Every row gives one point. The window is the flat piece filled in between its corners: a triangle in 3 columns, a solid with four corners in 4, and so on. A path goes straight from each point to the next, and from the last back to the first. List the points from which the path goes on through the window.

Window, 4 rows:
[[-26.8   2.6   0.6  -1.0]
 [-18.0   0.5 -15.2   4.8]
 [ 16.3 -31.0  24.0   4.0]
 [-15.6  18.9  -3.6   3.1]]
Path:
(1): [-7.6 -9.8 18.1 14.6]
(2): [-9.2 -1.5 11.0 24.9]
(3): [  2.9   1.7  -2.0 -14.1]
(4): [ -9.0  12.5  -1.0 -10.4]
(5): [-21.4  12.9  -2.3  15.8]
(6): [-30.8   5.9   3.2  22.4]
(7): [-10.6   3.2 -10.2 -18.2]
(8): [-10.9   0.4   3.5 -16.7]
(9): [-14.5  -2.1  14.8  23.6]
(10): [-26.8   3.0  -3.5  16.8]
(11): [-16.9  -0.2  -7.7  -7.9]
(12): [  6.1  -2.3   8.9 -18.1]
Through the window after points: 4, 6, 10

Window, 4 rows:
[[ 17.4 -26.7  24.5   2.8]
 [-19.1  14.3   8.9  -1.6]
 [ -4.4 -22.7  14.7   1.5]
 [ -9.8   6.0  -3.4  -3.1]]
Path:
(1): [  1.3 -13.0  21.0  11.0]
(2): [  0.5 -19.1  22.2  -5.9]
(3): [-14.4   0.5  18.8 -19.3]
(4): [-1.3 -8.9 14.8 22.4]
(5): [ 15.0 -28.4  20.6  11.8]
(6): [ 17.9 -27.5  23.1  -6.6]
(7): [-12.6  -4.2   3.8 -16.1]
(8): [-17.0  -0.5   0.5   7.6]
(9): [-5.5 16.6  5.8 19.4]
(10): [-6.9  5.4  8.5 -8.2]
(11): [ 2.3 -4.6 12.6 -6.3]
(12): [-1.0 -1.6  8.9 14.2]
Through the window after points: none

Window:
[[ 26.2  -9.7   4.5 -23.3  15.7 -15.4]
 [ 24.7 -13.7 -10.3  13.2  26.9  -2.9]
 [-27.8   6.9  10.8   8.0  23.8   4.4]
 [ 17.2  -8.3 -17.0 -14.1   5.2 -14.9]
 [-29.7 -14.6  18.7   7.5   9.0  11.6]
 [-19.6  14.3  28.1   7.1  -7.9  -3.5]]
Path:
(1): [-14.8 -16.2   8.1  -0.9   0.3 -27.0]
(2): [ -3.7  -3.3  11.3   1.2  13.1 -18.5]
(3): [ 11.8   3.1   7.6 -13.1   8.1  13.2]
(4): [-1.5  5.4 -1.1 -3.4  4.5 19.0]
(5): [ -0.1  -4.5  10.2  -4.4   8.2 -23.1]
(6): [ -1.5  -9.8   1.2   5.6  12.6 -20.7]
(7): [  5.7   1.7  -4.5 -10.0  18.5  16.1]
(8): [-5.6  7.6 16.8 -7.6 13.9 20.3]
Through the window after points: 2, 4, 6

Window, 6 rows:
[[-20.9   9.0  -4.5  18.0  18.7   2.0]
 [-18.3  -3.4  22.0  22.7  18.5   1.2]
 [  9.4 -23.6 -14.3 -36.9  11.3  10.4]
 [ 20.6   6.9   9.8   9.5 -12.5 -15.4]
 [-24.7  -6.7   0.5  13.9 -15.8  -4.6]
 [-15.0  -5.7  -6.1 -23.2   2.0 -10.3]]
Path:
(1): [-6.8  9.4 20.2 10.3  2.0  6.7]
(2): [ 6.3 20.4 13.5 -1.1 -9.1 11.9]
(3): [  7.9  -2.3   3.2  12.6  -5.9 -18.9]
(4): [ -6.3 -16.4  -2.1  10.1  -1.9 -17.0]
(5): [-19.8  10.7  16.7  -8.3  -9.9  13.9]
(6): [-14.6  14.8  11.7  -7.1  -1.4   0.1]
(7): [-14.9 -14.3  -3.7  13.7  13.5 -14.0]
(8): [ -9.2 -18.9   4.0  22.7  15.8 -20.8]
Through the window after points: 2, 8

Window, 8 rows:
[[ -6.3  62.1   6.6  14.7 -40.9  17.5  -6.6   1.5]
 [ 20.9   9.0  -1.2   2.8  17.3  -7.3 -18.0   3.3]
 [ 14.9 -18.1  -1.4 -20.6  -5.2  -8.4  -9.7   2.6]
 [-14.2 -17.9  -3.9  -7.5   3.7 -16.5 -12.8  -1.7]
 [ 11.7 -10.1  -7.1  -1.5   2.2 -17.2   9.8  -3.0]
 [  6.8 -12.9   3.9   7.3  -2.5   8.1  -2.5   5.8]
 [ -3.0 -13.0   9.8 -17.4   7.5  -9.6   7.6  14.6]
 [-15.9 -12.9  27.3 -15.5   3.5 -14.2  -8.5 -33.1]]
Path:
(1): [ 18.2   0.9  22.5   6.3   1.7 -25.0  -5.0   6.2]
(2): [ 14.4  26.4   2.8  19.5 -26.5 -35.7  -4.0   8.1]
(3): [ -4.3  18.6   3.4  -0.6 -11.7  20.4  -7.5  -9.5]
(4): [ -2.5  26.1  -1.0  -1.8  -3.6  11.3 -11.3 -10.9]
(5): [ -2.0  16.6  17.2  14.3 -18.8  -8.2   0.9  11.9]
(6): [  2.5  -7.2  16.8  -3.8   0.5 -21.2  -7.5  15.1]
(7): [ -5.4 -14.3  -4.7 -22.0   8.1   8.8  14.8   1.6]
(8): [-11.8  -1.9 -10.2  -7.3  -3.5  15.9   5.6  -2.8]
(9): [ 18.4   2.0  14.5   8.3 -10.7 -18.6 -14.2   5.8]
(10): [ -0.4 -16.3  21.1  17.4  -7.5 -22.5  -2.2  19.3]
(11): [  5.9   6.9  -0.3 -16.9   3.8   3.6 -13.9  -5.1]
(12): [  2.5  -5.2  -4.6  -9.2  -7.2   4.4  -2.5 -23.4]
(13): [ -3.4 -17.3  23.5  -9.8  -6.3 -27.2   0.4  23.3]
(14): [ 13.6 -11.7  21.2   4.6 -17.8 -22.1 -24.8   0.2]
(15): [ -0.7  -8.6 -12.2  -7.2  10.7  -2.1  10.4  -1.9]
(16): [-18.5  -1.0  -8.0  -6.2  -7.3  12.5   1.1  -9.5]
Through the window after points: 6, 8, 14
